Every row gives one point. To make a cloud, some directions were put in groups of two or more. Within a group, all points are equally far from the middle, so they leave a hole (a ring in 2 directions, a hollow ball in 3). The other directions are filled evenly. Then the cloud was stretched, turned, moved and blurred a little. Count the holes, and give their numbers of directions, smallest first.

Cloud, 21 rows:
[[ 2.6 -1.5 -4.6]
 [-0.8  3.4 -2.1]
 [-7.3 -6.2 -0.3]
 [ 1.5 -1.0 -1.1]
 [-4.8 -1.7 -3.4]
 [-4.4  4.1 -0.4]
 [ 0.8  3.4 -0.2]
 [-6.3 -2.9  2.8]
 [ 1.2 -3.0 -0.9]
 [-5.3 -1.7 -0.1]
 [-6.6  1.5 -1.2]
 [-5.7 -0.7 -4.6]
 [-3.1 -3.4 -2.8]
 [-4.3 -0.1  0.4]
 [-2.6 -4.3 -0.8]
 [ 3.5  3.0 -0.2]
 [ 0.5  0.2  1.7]
 [ 2.1 -1.8 -3.7]
 [-7.1  1.5  2.5]
 [-8.4  1.7 -1.6]
 [-2.4  3.9 -3.0]]
Holes: 0

Cloud, 26 rows:
[[-2.8  4.7  2.7  4.9]
 [-3.4 -1.6 -1.9  4.1]
 [-3.6 -0.7  4.1 -3.7]
 [ 1.8  1.2 -3.8 -5.2]
 [ 4.8  3.3 -5.7 -0.6]
 [ 5.7 -0.2  4.9  1.8]
 [-0.3  4.8 -0.7  4.5]
 [-2.0 -1.1 -2.7  1.4]
 [ 3.6  4.4 -0.6 -1.8]
 [-3.2 -0.7  1.1  4.3]
 [ 0.5 -3.5  1.7  4.1]
 [-1.6 -0.8 -4.5 -0.4]
 [ 1.5  1.1 -3.4  3.3]
 [ 2.7 -2.2 -6.8 -0.1]
 [ 0.7  3.1 -4.5 -1.1]
 [ 1.2  1.8  6.5 -4.6]
 [-1.8 -1.3 -4.4 -6.6]
 [ 3.4 -1.6 -4.1  0.5]
 [ 1.1  3.3  5.6  0.2]
 [ 1.8  2.5  5.3 -2.4]
 [-2.1  5.4  0.7  6.1]
 [ 2.9 -0.2 -5.5 -2.0]
 [-5.4 -3.6 -5.2  3.9]
 [-0.6  3.6 -4.1 -2.3]
 [-0.2 -3.8 -6.1  0.6]
 [-2.3  1.6 -4.4  0.6]]
Holes: 0

Cloud:
[[ 4.0 -5.5  6.3  3.4 -0.5 -1.4]
 [ 0.9 -6.8 -0.2  2.8  3.4 -2.7]
 [-1.4 -1.5 -3.1 -6.8 -0.3  2.9]
 [ 3.4 -1.9 -2.1  0.6  2.5  8.0]
 [-1.0 -0.1  0.7 -7.7 -2.7 -0.8]
 [ 2.4  4.4 -0.2 -3.8 -0.6 -3.5]
 [ 2.3 -1.9  0.6  4.5  6.4  2.3]
 [ 4.5 -1.3 -0.6 -1.2 -1.3 -6.8]
 [ 3.6  3.9  1.3  3.0 -2.8 -3.0]
 [-2.7  0.9  3.7 -3.5 -0.5  5.6]
 [ 7.3  3.1  0.2 -0.6 -1.3  2.6]
 [ 2.5  2.6 -2.0  2.4  3.9  5.1]
 [ 2.2  3.0 -0.3  6.7 -0.1 -0.8]
 [-1.3 -0.7  4.2 -4.2 -3.6 -2.9]
 [ 2.8 -3.9 -1.3  1.2  3.2  5.2]
 [-1.8  6.2 -2.9 -0.3 -0.3  3.1]
 [ 3.2 -3.5 -0.2  4.9  5.4  1.5]
 [ 7.9  1.0  1.0  0.8  0.2  0.8]
 [ 1.5  1.8 -5.8 -2.3  1.4  2.2]
 [-0.7 -1.3  4.8  4.9 -4.1 -3.7]
 [ 0.2 -0.4 -4.0 -0.3 -4.7 -2.0]
 [-4.0  3.7  1.2 -1.2 -0.6  4.4]
 [-2.4 -1.8  5.0 -2.9  1.5  2.4]
 [-1.2 -2.5  1.9 -1.9  1.0  7.7]
 [ 6.6 -4.8  2.6 -2.5 -1.4  3.6]
 [-2.9  3.3  1.8 -4.5  0.3 -4.0]
 [-0.9  0.4 -2.9 -0.2 -6.3 -1.8]
 [-1.1 -1.5  2.3  1.2 -6.4 -4.1]
 [ 1.5 -1.5  2.2  2.5  7.4  2.7]
 [ 3.2 -1.9  5.6 -1.4 -1.0  4.5]
 [ 5.3  1.7 -1.5 -4.4  3.8  4.1]
 [-2.5 -2.9  2.2 -5.8  0.2  1.8]
 [ 2.2 -5.5  3.2 -2.0 -1.2 -6.9]
 [ 0.1 -3.2  1.1 -6.0  2.7 -3.8]
 [-0.9 -2.2  6.1  1.7 -3.3 -6.3]
 [ 3.9 -4.6  1.4 -3.7 -0.8 -4.5]
 [-1.6  1.3  0.9 -5.7  0.7 -5.2]
 [-1.4  3.7  2.4 -0.8  1.9  5.3]
 [ 0.4 -5.6 -0.1  0.8  1.6  3.5]
 [-4.3 -2.0  1.2 -0.4 -1.5  2.9]
 [ 0.1 -4.6  0.5  0.7  1.0  5.9]
 [ 3.1 -2.4 -2.1 -2.7  3.2  7.6]
 [ 4.1 -5.4  4.2 -2.7  3.6 -0.3]
 [ 0.7  3.9 -0.7  4.1 -4.8  4.4]
 [-4.5 -2.2  1.9 -3.5  2.9 -4.4]
 [ 8.7 -0.9 -1.4  0.7 -2.2  2.4]
 [ 6.5  0.3  2.4  4.8 -1.1  1.2]
 [ 1.0  3.5 -4.4 -0.4  3.5  0.1]
 [ 6.6 -3.0  3.0 -2.1  2.1  3.2]
 [ 4.6 -0.1  0.5 -1.9  6.7  1.8]
 [ 4.9 -4.4 -0.7 -2.9 -4.8 -0.8]
 [ 2.7 -2.5 -0.2  0.8  5.7  4.5]
 [-1.4  4.1  3.0 -2.4  0.9 -5.6]
 [ 2.8  4.0 -1.1 -2.5  5.1 -0.5]
 [-2.9  2.7  4.0 -3.6 -1.0  0.2]
 [-3.0  0.4 -1.3 -4.6  2.6 -4.1]]
Holes: 2 (2, 3)
